Every row gives one point. Two turns around zero, p and q, are shown by what they do to some points. Write where each new point lands after one turn and then the other. Backwards means that the second turn is done in reverse. Each puzzle has new turns, and all numbers are rounded.

Turn p:
[0.27 0.37] -> [0.44 0.14]
[-0.29 -0.22] -> [-0.36 -0.01]
[ 0.02 -0.16] -> [-0.08 -0.14]
Turn q:
[0.02 0.28] -> [0.25 0.14]
[ 0.21 -0.21] -> [-0.06 -0.29]
[-0.50  0.01] -> [-0.26  0.43]
[ 0.28 -0.08] -> [ 0.08 -0.28]
Where do these land?
q, then p: [0.33 0.14] -> [ 0.12 -0.34]
p, then q: [0.21 0.02] -> [ 0.01 -0.21]
p, then q backwards: [-0.08 -0.40] -> [ 0.07 -0.40]
q, then p backwards: [0.05 0.10] -> [0.08 0.08]
p, then q: [-0.50  0.15] -> [0.18 0.49]

Turn p:
[-0.41 -0.36  0.30] -> [ 0.60 -0.13  0.11]
[-0.12 -0.24 -0.12] -> [ 0.10 -0.27  0.01]
[ 0.25  0.24 -0.03] -> [-0.27  0.20 -0.09]
[-0.38 -0.04  0.02] -> [ 0.22 -0.10  0.30]
[ 0.49  0.12 -0.16] -> [-0.41  0.08 -0.32]
[ 0.17  0.28 -0.02] -> [-0.25  0.22  0.00]
Turn q:
[-0.12  0.14  0.21] -> [-0.06 -0.24  0.13]
[-0.08 -0.53 -0.33] -> [-0.02  0.62  0.10]
[0.36 0.27 0.30] -> [-0.17 -0.39 -0.34]
[ 0.00  0.30 -0.17] -> [ 0.30 -0.14 -0.08]
[-0.09  0.16  0.20] -> [-0.05 -0.25  0.10]
[-0.07 -0.33 -0.21] -> [0.00 0.39 0.08]
Where do these land?
q, then p: [-0.10 -0.09 -0.18] -> [-0.10  0.20 -0.03]
p, then q backwards: [ 0.02 -0.11  0.30] -> [ 0.07  0.05 -0.31]
p, then q: [-0.27  0.27 -0.08] -> [-0.24 -0.28  0.13]
p, then q: [ 0.68 -0.19  0.06] -> [0.62 0.34 0.05]
p, then q: [-0.33  0.13 -0.09] -> [-0.32 -0.17  0.05]

Turn p:
[-0.25 -0.19 -0.32  0.21] -> [ 0.01 -0.45  0.21  0.02]
[-0.26  0.24  0.05 -0.29] -> [0.03 0.25 0.22 0.32]
[ 0.19 -0.32 -0.11  0.07] -> [-0.03 -0.27 -0.27 -0.07]
[ 0.26  0.40 -0.20  0.07] -> [ 0.45  0.16  0.03 -0.20]
[ 0.06 -0.13  0.59 -0.06] -> [-0.48  0.32 -0.19 -0.06]
Turn q:
[-0.05  0.45  0.33  0.09] -> [ 0.03 -0.56  0.05 -0.05]
[-0.56 -0.17 -0.05  0.11] -> [-0.40  0.02 -0.31  0.31]
[ 0.42 -0.04 -0.07 -0.30] -> [ 0.41  0.21  0.08 -0.23]
[ 0.11 -0.45 -0.13  0.02] -> [0.01 0.44 0.10 0.17]
[ 0.08  0.21 -0.07  0.07] -> [-0.05 -0.11  0.07 -0.20]
Where do these land?
p, then q: [0.27 0.19 0.07 0.12] -> [ 0.21 -0.01 -0.12 -0.26]
p, then q backwards: [-0.05 -0.10  0.15 -0.18] -> [-0.20 -0.16 -0.03  0.06]
q, then p: [ 0.20  0.01 -0.02  0.48] -> [-0.44  0.25  0.11  0.04]
q, then p: [-0.05  0.21  0.12  0.33] -> [-0.39 -0.11  0.01  0.10]
p, then q: [ 0.02 -0.17  0.10 -0.06] -> [-0.18  0.05 -0.09  0.00]
q, then p: [ 0.04 -0.15  0.29 -0.25] -> [ 0.15 -0.08 -0.19 -0.33]
p, then q backwards: [-0.43  0.02 -0.72 -0.44] -> [ 0.09 -0.22  0.92  0.05]

Turn p:
[ 0.11 -0.14  0.33  0.21 -0.11 -0.21] -> [ 0.03  0.08 -0.25  0.39  0.14 -0.05]
[-0.56  0.22 -0.26 -0.25  0.28  0.23] -> [ 0.28 -0.37  0.20 -0.49 -0.35 -0.02]
[-0.04 -0.24  0.02 -0.28 -0.11 -0.06] -> [-0.21 -0.15 -0.08  0.09 -0.17  0.21]
[0.36 0.01 0.57 0.01 0.46 0.00] -> [ 0.48  0.42 -0.02  0.35  0.05  0.37]
[ 0.10  0.29 -0.46  0.04 -0.51 -0.31] -> [-0.48 -0.29  0.26 -0.07  0.46 -0.27]
[ 0.04 -0.04 -0.16  0.17  0.23  0.04] -> [ 0.06  0.19  0.16 -0.02 -0.13 -0.17]
[-0.01 -0.10 -0.04  0.10 -0.25  0.30] -> [-0.18  0.10 -0.27 -0.23  0.01 -0.07]
Turn q:
[ 0.32  0.02  0.22 -0.12  0.00 -0.16] -> [ 0.24 -0.07  0.10  0.04  0.12  0.32]
[ 0.48 -0.23  0.36 -0.06  0.21  0.17] -> [ 0.07 -0.12  0.05  0.50  0.19  0.42]
[-0.03 -0.35 -0.10  0.05 -0.24 -0.22] -> [-0.04 -0.04 -0.41 -0.21 -0.02  0.16]
[-0.43 -0.04 -0.22  0.37  0.03 -0.39] -> [ 0.13  0.15 -0.41 -0.30  0.09 -0.47]
[-0.10  0.50 -0.24  0.25  0.01  0.30] -> [ 0.06  0.16  0.28  0.10 -0.41 -0.43]
[-0.08  0.35 -0.32 -0.12  0.19  0.26] -> [-0.17  0.32  0.38  0.03 -0.16 -0.22]
[-0.15 -0.25  0.31 -0.37 -0.19  0.05] -> [-0.29 -0.40  0.03 -0.15  0.19  0.23]
Where do these land?
p, then q: [-0.28 -0.25  0.11 -0.48 -0.16  0.48] -> [-0.64  0.02  0.06 -0.19 -0.39  0.19]
p, then q backwards: [-0.37  0.02  0.17 -0.08 -0.46 -0.12] -> [-0.24 -0.37  0.37  0.15 -0.21  0.00]
p, then q backwards: [ 0.26  0.01 -0.12  0.09  0.33 -0.38] -> [ 0.19  0.33  0.04 -0.04  0.34  0.28]
p, then q backwards: [ 0.14  0.19 -0.26  0.05  0.31  0.09] -> [ 0.02  0.40 -0.14 -0.19  0.08 -0.09]
p, then q backwards: [-0.28 -0.16 -0.14 -0.03 -0.38 -0.10] -> [-0.35 -0.22  0.13  0.06 -0.21  0.21]
p, then q: [-0.36 -0.38  0.13  0.21 -0.45  0.09] -> [-0.17  0.41 -0.37 -0.43 -0.15 -0.08]
p, then q backwards: [ 0.33  0.14 -0.03  0.07 -0.09  0.04] -> [-0.02 -0.05 -0.08 -0.21  0.29 -0.10]
q, then p: [ 0.33  0.07  0.13 -0.07  0.36 -0.01] -> [ 0.33  0.36 -0.03 -0.02  0.14 -0.06]
p, then q: [ 0.21  0.36  0.01  0.23  0.54 -0.09] -> [ 0.53 -0.14  0.30  0.29  0.11  0.20]

Turn p:
[-0.21 -0.09  0.14  0.39  0.01  0.15 -0.19  0.10] -> [-0.07 -0.23  0.18  0.12 -0.10  0.30 -0.29  0.01]
[-0.40  0.17 -0.16  0.25 -0.03 -0.08  0.15 -0.17] -> [-0.09  0.03 -0.04  0.04 -0.43  0.27  0.12  0.22]
[ 0.23 -0.16  0.38 -0.28  0.31  0.35  0.43 -0.06] -> [-0.01 -0.25 -0.57 -0.25  0.11 -0.38 -0.28 -0.14]
[ 0.18  0.18  0.19 -0.15 -0.25  0.37 -0.33  0.28] -> [ 0.50 -0.18  0.23  0.09  0.13 -0.09 -0.14 -0.34]
[ 0.26  0.31  0.08 -0.05  0.41 -0.11  0.10 -0.08] -> [-0.20 -0.08 -0.18 -0.33  0.03 -0.02  0.27 -0.33]
[-0.13 -0.03  0.19  0.05 -0.14 -0.27  0.06  0.18] -> [-0.01 -0.05  0.26 -0.21 -0.04 -0.05 -0.05  0.25]
[-0.17  0.33 -0.37  0.07  0.24 -0.15 -0.36  0.27] -> [ 0.08  0.30  0.22 -0.14  0.01  0.55  0.19 -0.23]
[ 0.27 -0.27 -0.29 -0.56 -0.18 -0.39 -0.23 -0.33] -> [-0.14  0.64  0.11  0.24  0.27 -0.51  0.24 -0.01]
[-0.03 -0.45 -0.17  0.28 -0.37  0.13  0.37 -0.18] -> [-0.06 -0.17 -0.22  0.44  0.02 -0.06 -0.07  0.59]
Turn q:
[ 0.18 -0.26 -0.08 -0.05  0.22 -0.39  0.28  0.27] -> [-0.44 -0.09 -0.18  0.01 -0.21  0.25  0.34 -0.09]
[-0.45  0.53  0.18 -0.45  0.40  0.40 -0.43 -0.03] -> [-0.19  0.05  0.07  0.26  0.67 -0.59 -0.56  0.03]
[-0.08  0.20 -0.07 -0.06 -0.16 -0.16  0.03 -0.27] -> [ 0.07  0.21  0.17 -0.16  0.21  0.08  0.07  0.15]
[ 0.41  0.00 -0.21  0.43 -0.14 -0.24  0.13  0.24] -> [ 0.07 -0.07 -0.12 -0.23 -0.26  0.54  0.07 -0.33]
[ 0.16 -0.15  0.30  0.24 -0.12 -0.38  0.07  0.21] -> [ 0.05 -0.20 -0.32  0.07 -0.08  0.44  0.19  0.12]
[-0.04 -0.23 -0.10 -0.21  0.00  0.04 -0.34 -0.05] -> [-0.09  0.25  0.03  0.21 -0.20 -0.12 -0.20  0.16]
[ 0.00  0.12  0.20 -0.44  0.33  0.48 -0.21 -0.33] -> [-0.19 -0.18  0.32  0.05  0.14 -0.54 -0.42  0.27]
[-0.14 -0.23 -0.14  0.40 -0.05  0.08  0.16 -0.17] -> [ 0.28  0.07 -0.17 -0.29 -0.24 -0.15  0.20 -0.05]
[-0.05  0.03 -0.08  0.14 -0.49  0.17  0.29  0.13] -> [ 0.44 -0.02  0.19  0.08 -0.03  0.09  0.30 -0.25]
Where do these land?
q, then p: [-0.07  0.01  0.31  0.12 -0.11  0.52  0.15 -0.02] -> [-0.38 -0.05  0.11  0.04  0.43 -0.23  0.02  0.13]
q, then p: [-0.02  0.05 -0.04  0.02 -0.20 -0.23 -0.10  0.51] -> [-0.06 -0.23 -0.27  0.35 -0.17  0.26  0.08 -0.10]
p, then q: [-0.17 -0.10 -0.19  0.37 -0.21  0.11  0.09 -0.11] -> [ 0.31 -0.10 -0.19  0.10 -0.20 -0.01  0.01 -0.31]
q, then p: [-0.17  0.23 -0.06 -0.21  0.31 -0.16  0.13 -0.15] -> [-0.09  0.25 -0.09 -0.38 -0.20  0.12 -0.11 -0.02]
p, then q: [-0.02  0.10 -0.14 -0.09 -0.12 -0.29  0.20 -0.17] -> [-0.02 -0.04  0.05  0.06  0.20  0.14  0.32 -0.19]
q, then p: [ 0.24  0.14  0.22 -0.07 -0.17  0.39  0.07  0.55] -> [-0.51 -0.27 -0.01  0.47  0.07 -0.05 -0.24  0.04]
q, then p: [-0.29 -0.18 -0.04 -0.11 -0.22  0.00 -0.04  0.09] -> [-0.05 -0.26  0.01 -0.07 -0.02  0.13  0.30  0.08]
p, then q: [ 0.76 -0.66  0.10  0.01 -0.12 -0.07 -0.25 -0.10] -> [-0.39  0.04 -0.87 -0.37  0.12 -0.15  0.00  0.16]
p, then q: [ 0.01  0.05 -0.13 -0.11  1.19 -0.20  0.04 -0.13] -> [-0.11  0.63  0.50 -0.11  0.47 -0.78  0.00 -0.03]
p, then q: [-0.04  0.18 -0.14 -0.04 -0.18  0.19 -0.17 -0.23] -> [ 0.29 -0.08  0.05 -0.27 -0.06  0.19  0.05  0.01]
q, then p: [-0.23  0.19  0.10  0.11 -0.18 -0.26 -0.12 -0.24] -> [ 0.16 -0.02 -0.18 -0.25  0.22  0.16  0.12 -0.28]

Turn p:
[-0.18  0.11 -0.48  0.40 -0.03  0.03  0.10 -0.15 -0.02] -> [ 0.45 -0.10  0.15 -0.09 -0.02 -0.12 -0.10  0.41 -0.18]
[-0.32 -0.18  0.26 -0.03  0.31  0.00 -0.20 -0.15  0.36] -> [-0.29 -0.15  0.12 -0.14  0.03 -0.03  0.51 -0.08 -0.30]
[-0.45  0.31 -0.50 -0.20 -0.39  0.30 -0.09  0.42 -0.27] -> [ 0.78  0.46 -0.12 -0.28 -0.36  0.04  0.02 -0.15  0.13]
[ 0.43 -0.20  0.06 -0.40 -0.37 -0.26  0.24 -0.10  0.42] -> [-0.23  0.12 -0.51  0.38  0.39 -0.14 -0.24 -0.26 -0.26]
[ 0.05 -0.01  0.09  0.30  0.09 -0.22 -0.28 -0.22 -0.48] -> [-0.19  0.09  0.42  0.14 -0.13 -0.14  0.00  0.37  0.32]
[ 0.09  0.09  0.28  0.40 -0.04  0.05 -0.19 -0.13  0.01] -> [-0.22 -0.24  0.02  0.14 -0.33 -0.06  0.05  0.27  0.04]
[ 0.20  0.05 -0.11  0.08 -0.04 -0.03  0.35  0.14  0.11] -> [ 0.17 -0.22 -0.10  0.10  0.13  0.07 -0.30 -0.08 -0.06]
[-0.42 -0.47  0.04 -0.34 -0.16  0.32  0.03  0.15  0.22] -> [ 0.21  0.12 -0.37 -0.08  0.21  0.16  0.62 -0.24 -0.05]
[ 0.33  0.12  0.34 -0.16 -0.08 -0.37  0.27  0.10  0.01] -> [-0.26 -0.13 -0.05  0.29  0.10 -0.17 -0.34 -0.38  0.14]
[-0.09 -0.07  0.31 -0.11  0.39  0.22 -0.15 -0.35 -0.07] -> [-0.45 -0.08  0.08 -0.38  0.07  0.01  0.28  0.12  0.12]
[ 0.35  0.26 -0.31  0.06  0.30 -0.03 -0.10  0.30 -0.28] -> [ 0.06  0.14  0.35 -0.08 -0.13  0.37 -0.50  0.03  0.07]
Turn q:
[ 0.23 -0.02 -0.36  0.44 -0.38  0.35 -0.22 -0.12  0.31] -> [ 0.55 -0.15 -0.05 -0.39  0.24  0.34  0.07 -0.35 -0.12]
[ 0.08 -0.14  0.45  0.29 -0.06  0.23  0.32 -0.16 -0.22] -> [-0.37  0.07  0.27 -0.07  0.31  0.28  0.37  0.01  0.15]
[-0.26  0.04  0.06  0.15 -0.40  0.00  0.39  0.30  0.13] -> [ 0.00 -0.09  0.52 -0.04  0.22 -0.33  0.05 -0.28 -0.06]
[ 0.07  0.14 -0.28 -0.39  0.18  0.37 -0.28  0.39  0.24] -> [ 0.05  0.07 -0.40  0.10 -0.37 -0.07 -0.19 -0.51 -0.31]
[ 0.16  0.37  0.06  0.02  0.18 -0.39 -0.43  0.33  0.21] -> [ 0.21 -0.05  0.08 -0.12 -0.72 -0.06 -0.06  0.19 -0.24]
[-0.16 -0.21 -0.31 -0.32 -0.04 -0.40  0.11 -0.27 -0.27] -> [ 0.04 -0.01 -0.25  0.11  0.25 -0.37 -0.28  0.36  0.32]
[-0.43 -0.35  0.43 -0.09  0.16 -0.18 -0.33 -0.02 -0.20] -> [-0.32 -0.51 -0.08  0.42 -0.10 -0.01  0.18  0.34  0.03]
[ 0.01  0.36  0.42  0.30  0.19  0.15 -0.12 -0.22 -0.29] -> [-0.31  0.12  0.12 -0.11  0.01  0.40  0.23  0.36 -0.35]
[ 0.28 -0.19 -0.34 -0.17 -0.03 -0.10 -0.13 -0.09 -0.16] -> [ 0.15  0.04 -0.43 -0.18  0.00 -0.11 -0.06  0.05  0.25]
[-0.03  0.27 -0.24  0.07  0.31  0.06  0.33  0.45  0.41] -> [ 0.28  0.46  0.28  0.25 -0.27 -0.18 -0.02 -0.38 -0.21]
[-0.01 -0.18  0.15 -0.07 -0.20  0.02  0.02 -0.36  0.10] -> [-0.08 -0.21  0.05 -0.02  0.22  0.23 -0.18  0.03  0.23]
[ 0.06 -0.08 -0.04 -0.23  0.10 -0.12  0.34 -0.23 -0.26] -> [-0.21  0.28 -0.09  0.05  0.20 -0.12 -0.12  0.19  0.29]
Where do these land?
q, then p: [ 0.37  0.13 -0.37  0.17 -0.19 -0.46 -0.02 -0.18  0.20] -> [-0.38  0.29 -0.28  0.14 -0.10  0.26 -0.34 -0.30 -0.17]
q, then p: [-0.18  0.05 -0.14 -0.01  0.40  0.00  0.32  0.19 -0.12] -> [ 0.12 -0.26  0.26  0.05 -0.25 -0.26 -0.28  0.03  0.02]
q, then p: [ 0.22  0.14  0.11 -0.29 -0.14  0.07 -0.28  0.42  0.37] -> [-0.08  0.40 -0.36  0.18  0.07 -0.38  0.18  0.26  0.10]
p, then q backwards: [-0.41 -0.14  0.24 -0.13 -0.12 -0.11 -0.33 -0.05  0.35] -> [-0.04 -0.01  0.06  0.20  0.21  0.24 -0.01  0.55 -0.27]
p, then q: [ 0.40 -0.34  0.02  0.01  0.46  0.10  0.37 -0.14 -0.11] -> [-0.05 -0.03 -0.26  0.64 -0.19  0.21  0.21 -0.22 -0.11]
q, then p: [ 0.13 -0.06  0.31 -0.20 -0.24  0.00  0.19 -0.03  0.13] -> [-0.18  0.00 -0.12 -0.09 -0.04 -0.15  0.40 -0.08 -0.16]
p, then q: [ 0.40  0.34 -0.05  0.16 -0.14  0.13 -0.30  0.28  0.31] -> [ 0.03 -0.37 -0.25 -0.40  0.34 -0.08  0.12 -0.08 -0.31]
p, then q: [-0.17  0.01  0.24  0.33  0.21 -0.43  0.08 -0.40 -0.30] -> [-0.09 -0.28  0.48  0.33 -0.34 -0.10  0.17  0.17  0.27]
p, then q: [-0.40  0.04 -0.34 -0.28  0.05  0.34  0.14 -0.41 -0.18] -> [-0.17  0.39 -0.15  0.04 -0.45 -0.29 -0.41 -0.09  0.16]
q, then p: [-0.07 -0.25  0.29  0.41 -0.28  0.15  0.21  0.26 -0.23] -> [-0.08 -0.44  0.02 -0.12  0.48 -0.19  0.14 -0.26  0.14]
p, then q: [-0.28  0.10 -0.30 -0.18  0.00  0.21 -0.39  0.06 -0.42] -> [-0.26  0.18  0.24 -0.33 -0.23  0.00 -0.42 -0.26 -0.16]
